Each row is a point. The points of each table are mixes of a few directions, plus a little noise. How many directions does each table use, and how many do they share? Where both have some left over, give the other angles between the two spaces (their principal angles), to ten degrees, smallest first.
In the rows, 128 means zero.

First, 7 rows:
[[122 113 136]
 [104  64 156]
 [143 168 111]
 [131 136 126]
 [100  56 161]
 [127 128 129]
 [170 233  81]]
Second, 5 rows:
[[102 122 105]
 [198 147 204]
 [ 93 145 152]
 [ 81 119  84]
 [165 107  97]]
Directions: first 1, second 2, shared 0; angles 80

First, 8 rows:
[[ 99  52  71 116 189 138 144 107]
 [160 197 204 123  63 132 110 137]
 [146 189 149 155  87 105 118 157]
 [131 120 150 107 125 145 127 113]
 [103  42 102  88 184 161 142  86]
 [101  65  65 129 184 128 143 117]
 [152 177 190 118  79 136 115 130]
 [132 181  93 188 111  79 125 177]]
Second, 8 rows:
[[108 105  85 119 170 137 156  81]
 [103  39  78 123 180 131 126 145]
 [157 166 189 140  68 116  92 188]
 [158 188 191 138  65 118 102 168]
 [111 116  91 120 164 137 156  79]
 [121  82 116 129 142 126 115 159]
 [159 240 191 135  61 125 129 108]
 [107  88  83 120 173 136 149  96]]
Directions: first 2, second 2, shared 1; angles 80

First, 10 rows:
[[ 83 125 111 141 142 150 140  85 100 126  99 135]
 [ 85 157 142 122 129 155 137 134  78 156 122 155]
 [ 60 144 125 136 139 161 144  97  71 146 102 153]
 [228 105 135 117 110  75 105 176 213 100 169  92]
 [ 50 122 101 150 151 162 148  55  81 126  82 142]
 [248  74 111 128 116  59 103 146 249  72 157  68]
 [116 145 139 121 125 136 129 141 109 144 131 141]
 [143 118 125 129 128 119 125 126 144 119 131 120]
 [165 152 159 107 111 118 115 191 135 146 160 135]
 [103 142 135 125 131 143 132 129 100 143 124 142]]
Second, 10 rows:
[[ 68 177  85 124 135 157 178  90 103 136 150 121]
 [113 123 107 121 172 109 184 104 159  74 178 132]
 [ 68  79 193 115 110 156  61 131  58  77 110 217]
 [116 156  90 143 122 151 151 100 124 157 104 117]
 [153  90 169 143 145 113  99 150 123 140  84 146]
 [164 100 124 159 169 108 147 121 157 148  75 125]
 [189 164 119 118  90 138 127 177 167 144 141 165]
 [196 107 140 127  51 117  36 161 150 144 104  80]
 [ 93 139 142 112 156 118 153 129 105 120 169 118]
 [120 147 108 120 130 112 144 118 132 139 163  59]]
Directions: first 2, second 6, shared 2

First:
[[151 141 122 139 169 146 107 137  96 148 107 111 151 118 123 116 116 106
  121  99 116 133 157 113]
 [ 90  99 146 122  80 125 156 121 162 109 149 148 119 154 131 158 133 160
  160 164 151 112  89 147]
 [131 125 131 134 142 142 123 132 116 136 120 121 144 132 124 132 120 124
  139 120 129 126 134 125]
 [112 133 122 106  75  82 155 111 173  96 159 154  72 123 137 121 157 148
   98 164 128 133  97 145]
 [123 115 138 139 143 155 122 134 114 140 116 118 159 139 123 142 113 128
  156 119 134 119 133 125]
 [174 173  97 123 165 104 105 129 107 135 117 117 103  87 130  81 140  95
   63 100  97 157 165 111]
 [163 159 107 127 163 120 107 132 103 139 115 114 119 101 128  95 131 100
   86 102 105 147 161 113]
 [ 78  79 162 133  86 154 153 128 151 119 140 141 156 174 126 180 116 164
  199 160 162  97  87 148]]
Second (8 x 24):
[[ 50  47 183 140  71 177 164 130 159 120 142 146 183 202 123 213 104 184
  249 173 183  77  66 156]
 [104 103 146 131 110 142 139 128 137 125 132 132 145 151 126 155 121 145
  165 142 145 112 109 137]
 [158 159 106 123 149 109 115 128 117 132 122 122 107 100 131  96 136 107
   82 111 108 147 152 117]
 [162 163 104 122 153 108 113 127 115 131 122 121 105  96 130  92 139 104
   76 107 104 150 154 116]
 [142 144 118 125 138 120 122 128 123 130 125 125 118 115 129 113 132 118
  106 120 119 137 139 124]
 [155 156 108 124 148 111 115 127 117 130 123 123 109 103 129  99 137 108
   85 112 109 147 149 118]
 [117 116 136 130 120 134 133 129 132 127 130 131 136 138 127 140 125 136
  145 134 136 121 119 132]
 [136 137 122 127 134 123 124 128 125 129 126 126 121 120 128 119 131 121
  115 124 123 133 135 125]]
Directions: first 2, second 1, shared 1

First (8 x 32):
[[153 193 239  97 108 249 111 145 147 159 145   8 107 192  49 109 165 104
   81 139 219 210  74 111 114 108  75 174 143 173 181 164]
 [111 109  98 199 161 155  79 112  93 128 105 148 104 125 102 121 135 115
  130 135 129 145 143  92 110 118 153  81 100  95 113  97]
 [140 130 139 120 134 113 143 143 144 115 126 130 141 116 145 127 126 127
  138 125 127 124 127 129 134 135 126 129 133 135 136 131]
 [109 104  77 118 114  77 141 109 116 131 134 172 133 114 157 142 109 146
  137 123  85  86 147 152 136 134 144 127 129 114 101 122]
 [158 149 175  94 127 122 160 161 167 112 132 102 150 122 145 123 131 124
  134 124 146 135 112 134 139 137 108 150 145 156 155 147]
 [108 108  82 116 110  89 137 106 114 137 137 164 129 121 148 141 112 146
  131 124  91  92 143 152 134 131 140 131 129 116 103 125]
 [ 98  95  70 203 156 139  77  98  80 132 106 170 102 121 109 127 128 123
  132 134 110 129 153  99 110 118 163  75  96  84  97  90]
 [148 135 144  77 114  81 176 151 164 112 139 130 158 112 170 134 117 139
  142 119 116 103 124 156 147 143 116 155 150 151 139 148]]
Second (9 x 32):
[[132 112 154 124 110 142 141 128 153 166 120  97 103 113 100 102 108 147
  122 126 163 166 124 137  95 113 143 158 121 132 116 130]
 [141 107 126 129 102 152 167  94 108 148 113 114  40 106 150 127  83 136
  127 104 203 132 133 107 146  92 182 150  86 117 103 125]
 [127 166 111 133 147  67 127 122 125 167 123 163 176 172 165 157 183 112
  159 124  74  68 153 120  67 159  81  75  89  86 167  76]
 [ 93 116 127 120 179 180  93 151 100  86 147 148 110 186  99 135 141 125
  125 161  67 135 103 140 180 124 133 118 206 155 137 163]
 [143 165 127 167 106  90 139  98 103 143 115 143  91 111 164 163 111 119
  118  75 201 113 156 103 131 152 157 134 132  97  65 104]
 [131 132 111  99 136 146 159 120 179 129 104 120  84 157 181 153 136 103
  117 186 124 112 106 110 157 126 153  94 125 130 166 153]
 [148 120 121 120 101 121 140 128 153 106 124 108 159  72 137 114 112 127
  121 130 153 135 126 127 135 125 124 139  98 141 136 137]
 [134 121 112 116 127 106 107 150 129  91 147 131 237  91 113 102 153 131
  144 132  69 114 132 147 111 132  65 120  91 142 174 117]
 [105 116 160 145 147 151  80 159  99 112 157 127 147 138  47 102 122 153
  119 117 105 176 117 162 127 130 118 166 207 154  92 144]]
Directions: first 3, second 6, shared 0; angles 50, 50, 90

First, 9 rows:
[[103 123  99 124 168  82 127 131 122  98 111 116 136  93 102 137 165  99
  137 108 119 109 121 155 138 143  80 148 104 148 135  83]
 [134 151 143 129  97 137 138 143 139  97 101 140 136 127 157 150 143 127
  110 129 145 122 144 123 124 140 138 130 116 126 136 138]
 [175 154 170 118  52 166 150 136 163 105 105 171 118 142 170 149 125 179
   96 166 154 143 172  96 109 138 191 145 124  92 152 187]
 [109 133 132 127 125 128 117 141 119 114 110 128 138 129 136 148 139 100
  122 106 138 115 120 128 133 143 105 112 114 140 127 105]
 [150 158 132 133  99 122 157 137 162  93 104 139 129 113 155 131 149 155
  110 156 136 127 162 130 119 128 159 167 121 120 141 160]
 [108 109 131 143 149 155 103 118  96 184 169 106 130 166 124 106  85 106
  144 110 119 133  88 123 135 104 120  74 156 142  93 118]
 [169  83  94 104 172  88 145  89 150 160 167 126  93  93  61  85 125 191
  158 171  88 159 148 136 123 114 149 194 134  91 148 141]
 [129 135 117 147 136 127 136 123 135 137 142 112 131 127 134 102 122 135
  132 140 120 131 126 138 129 105 141 136 145 136 111 143]
 [ 80 105 135 128 153 150  82 131  72 164 144 112 142 164 119 144 102  63
  140  72 132 114  73 121 139 136  74  48 132 155 103  74]]
Second, 9 rows:
[[131  97 107  74 155  70 126 127 133  84  93 155 113  73  70 170 182 132
  136 116 125 122 150 136 131 181  83 179  72 106 183  76]
 [ 54 223 149 209  86 159 127 193 111  60  69  91 200 159 249 155 148  20
   86  74 171  68  95 154 142 118  95  57 135 216  69 116]
 [143 139 135 136 111 139 139 127 141 131 132 130 126 133 143 118 120 147
  122 146 130 135 140 124 123 117 155 135 138 122 126 155]
 [106 115 116 133 156 123 113 123 107 147 142 111 133 133 114 120 119 103
  141 109 119 122 104 136 135 122 103 107 134 143 113 104]
 [152 119 140 121 114 148 129 115 134 155 148 139 113 142 124 115 105 161
  129 149 124 147 137 111 121 118 161 128 142 106 131 156]
 [150 113 105 132 154 111 144 105 144 154 160 116 112 114 102  87 118 163
  144 158 103 146 136 137 126 103 151 163 146 116 124 150]
 [145 114 128 112 127 123 131 119 135 134 133 140 114 122 111 129 128 152
  132 142 124 140 139 121 123 133 139 145 124 109 143 134]
 [137 124 133 122 121 135 128 124 131 133 131 134 122 132 126 128 123 140
  127 135 129 134 132 120 125 129 138 129 129 118 133 136]
 [132 107 137 114 128 144 113 119 115 154 143 136 118 143 114 131 109 134
  134 123 127 137 119 113 126 133 129 109 132 116 131 125]]
Directions: first 4, second 4, shared 4

First (8 x 32):
[[107  67 143 142 148 132 185  91 129 150 143  93 114 134 214  89  82 119
  119 133 164 156 132 126 174 149 210 120 119 144  98 208]
 [125 177  81  77  89  63  56 169 147  72 153 162 143 100  61 161 111 187
  123  95 126 120 101 163  49 172  67 130 157 127 160 138]
 [ 39 138 125 130  60  76 158 120 162  97 174 113 124 112 171  98 104 154
  112 101 137 123  90 190 128 178 159 123 153 120 132 204]
 [166 112 131 129 166 152 123 125 112 146 108 129 128 138 122 134 129 114
  134 140 133 135 146  96 137 108 123 132 114 136 119 107]
 [184  76  90  74 183  95  84 132 119 122 137 123 134 121 135 144  50 172
  118 116 183 171 138 101  95 175 153 130 126 169 117 196]
 [ 74 196 188 203  75 193 187 123 132 146 101 137 123 147 108 112 249  60
  143 154  45  69 121 147 176  49  89 123 121  72 143   8]
 [164  83 137 133 178 157 144 110 112 160 113 114 121 143 156 121 111 109
  130 146 145 148 149  92 157 116 160 123 108 146 105 136]
 [169 173 132 134 132 160  94 152 112 130  96 158 136 134  55 157 192 108
  144 139  86 100 141 106 111  76  57 134 122 108 145  25]]
Second (8 x 32):
[[118 173  38  82 111  61 107 151 167 119 130 227 127  76  84 149  88 159
  133 102 178 145  88 125  82 140  53 131 192 112 153 188]
 [116 166  65 102 118  74 122 153 166 125 125 212 127  89  90 144 110 147
  133 121 164 134  94 122 104 129  70 133 172 109 152 160]
 [143 104 148 149 158 164 158 108 117 160 110 117 120 141 153 119 134  98
  131 146 130 137 145 102 166 103 151 125 113 130 112 116]
 [122 101 224 171 124 171 145 123 102 122 130  33 134 183 156 114 187 113
  117 160  62  87 156 144 165 125 195 133  58 135 120  42]
 [156  86 140 135 148 181 109  88  84 131 137  69 121 136 165 116  93 114
  124 101 126 164 165 124 137 141 162 112 120 156  87 165]
 [114 140 148 153 136 112 173 150 159 153 105 162 129 138 119 127 179 109
  138 176 117  94 111 111 160  92 124 145 111 104 152  69]
 [133  89 223 165 125 185 122 109  81 110 143   8 134 181 165 112 162 118
  113 138  64 107 170 153 152 141 207 127  59 151 105  69]
 [126 160  36  73 108  73  83 143 149 102 143 196 129  76  90 147  67 167
  130  82 177 161  96 138  68 161  60 124 195 126 140 214]]
Directions: first 3, second 3, shared 1; angles 40, 80
